Each row of a before or after table is a point. One or more steps were done to the points. Then noise was added and the rows were shuffled. The steps act on columns, c1 being the first. What was done? A step turns or swaps two columns, mirrors them in a line or flattens them onto one, adds a multiple of one to another, or multiplies or shifts one. Angles are multiples of 10 degrees, from the lower column toward the higher: turns from -170 to 170, lines from 10 to 170 but not 90. Use the fewest steps. Two steps may share a column if one is a turn and the other turns, adds or multiplies; they go together, in the order done. Otherwise the lowest column goes first.

Before (11 x 3):
[[ -7  15  11]
 [ 12  21  19]
 [ 31  22 -17]
 [ 19  -7  26]
 [-17 -15  -4]
 [ -6 -13  19]
 [ 24   1   5]
 [ 35  -9 -95]
 [ -6 -14  -4]
 [ 33 -14   0]
 [ -5 -14 -23]]
After (11 x 3):
[[ -5 -19 -22]
 [ -6 -17  -4]
 [ 19 -10  27]
 [ -6  19  11]
 [ 30  31 -18]
 [ 34 -11 -96]
 [ -6 -18  19]
 [ 34 -18   0]
 [-18 -20  -4]
 [ 12  27  19]
 [ 24   2   5]]
Steps: multiply c2 by 1.3

Before (8 x 6):
[[ 28 -18 -42 -18 -35  41]
 [-31  -3  78  70 -15  -4]
 [-41  55  30  49   3 -13]
 [ 19  23 -20  22   7   6]
 [  6 -46 -56 -14 -31 -15]
 [ 10 -17 -13 -43 -30   9]
 [ 39  12 -12 -19  40  17]
 [ 65  46 -26  -8   0 -17]]
After (8 x 6):
[[ 64 -19  30  -5 -42   1]
 [-41 -33 -14  50 -47 -32]
 [-29  12 -56  69  -6 -55]
 [  7  53  52 -16  26  25]
 [ 28  39   7 -18   1  61]
 [ 42 -43  -1 -20   8  23]
 [ 22 -18  12  17 -17  19]
 [  8  37   2 -42   2  15]]
Steps: mirror c2 and c5 in the line at 120 degrees; mirror c3 and c6 in the line at 110 degrees

Before (11 x 8):
[[-31  35  11  32 -14   5 -27  18]
 [-37  -3  10  23 -55  13   4  13]
 [  6  28 -40 -47 -57  18 -30  67]
 [-20  14  12 -88 -28  16   2   6]
 [-21  54 -95  37 -13  15 -29  23]
 [  6  -1  20  39 -12  14  -5  11]
 [-39  19   7  40 -15  13  37  12]
 [  1   9   2  36 -70 -25 -27  12]
 [-14  55   2  37 -15  17  75  27]
 [  1   0 -22  18 -23 -28 -31  47]
 [  6  13 -18  30  -9   8 -27  14]]
After (11 x 8):
[[-23  52 -94  41 -11  16 -27   9]
 [-16  55   3  38 -16  18  77  10]
 [ -3  -1 -19  18 -24 -25 -31  18]
 [  1   6   1  36 -70 -28 -25   7]
 [  8  11 -20  31  -8   6 -26   4]
 [-40  21   9  39 -16  11  36   6]
 [-36  -1   9  23 -56  12   3   7]
 [  7  -1  19  41  -9  15  -4   5]
 [-21  16  12 -87 -28  18   2   0]
 [-30  36  10  31 -15   6 -23   9]
 [  6  26 -42 -47 -58  20 -30  29]]
Steps: multiply c8 by 0.4

Before (13 x 9):
[[ 11  -8 -14  28   8 -15  -8  21   2]
 [  2  13   2  -6   6 -17  10  -3 -18]
 [ 18  -6   4   9 -23  -2 -13   6   8]
 [  7  19 -26 -21  -9 -12 -14 -12  18]
 [ 13   0   3  -3  19 -15  10  -9   2]
 [ 25   0  -9   1  -1  17 -17  -8 -18]
 [  7  14  12  13  -5  12 -17   1  -4]
 [ -2  -2  -1  -1   6   2  23 -32 -19]
 [ 10   8  11 -10  17  19  39 -11 -21]
 [  4 -13  26  -7  14  15   1  -6 -25]
 [ -8  -2 -12  -5  -8   2 -12  11   9]
 [ 18  -2  -9  -2 -18  -9 -15  15  -1]
 [  2  16 -27  -7 -30 -18 -30   8  11]]
After (13 x 9):
[[ 22   0   4  -4   5 -15  20 -23   3]
 [ -1  20 -26 -20 -10 -13 -41  12  16]
 [  5   9   0  -6   4 -16  25 -16 -19]
 [ -5  -9   5   6 -27  -2 -30  24   7]
 [ 13  -7 -15  28  -5 -15 -12  31   2]
 [ 13 -15  26 -10   6  14  -1  -6 -24]
 [-23  14 -27  -8 -21 -18 -74  53  13]
 [-11  -3 -11  -3   2   3 -23  28   8]
 [ 16  -1  -9   0 -18  18 -50  20 -18]
 [  0  17  10  13  -9  13 -46  26  -3]
 [ 20   8  10  -8   4  20  94 -67 -19]
 [  5   0  -1   0   4   3  43 -63 -20]
 [  0   0 -10  -1 -26  -9 -28  37   0]]
Steps: turn c1 and c5 by -50 degrees; multiply c7 by 3; turn c7 and c8 by -30 degrees
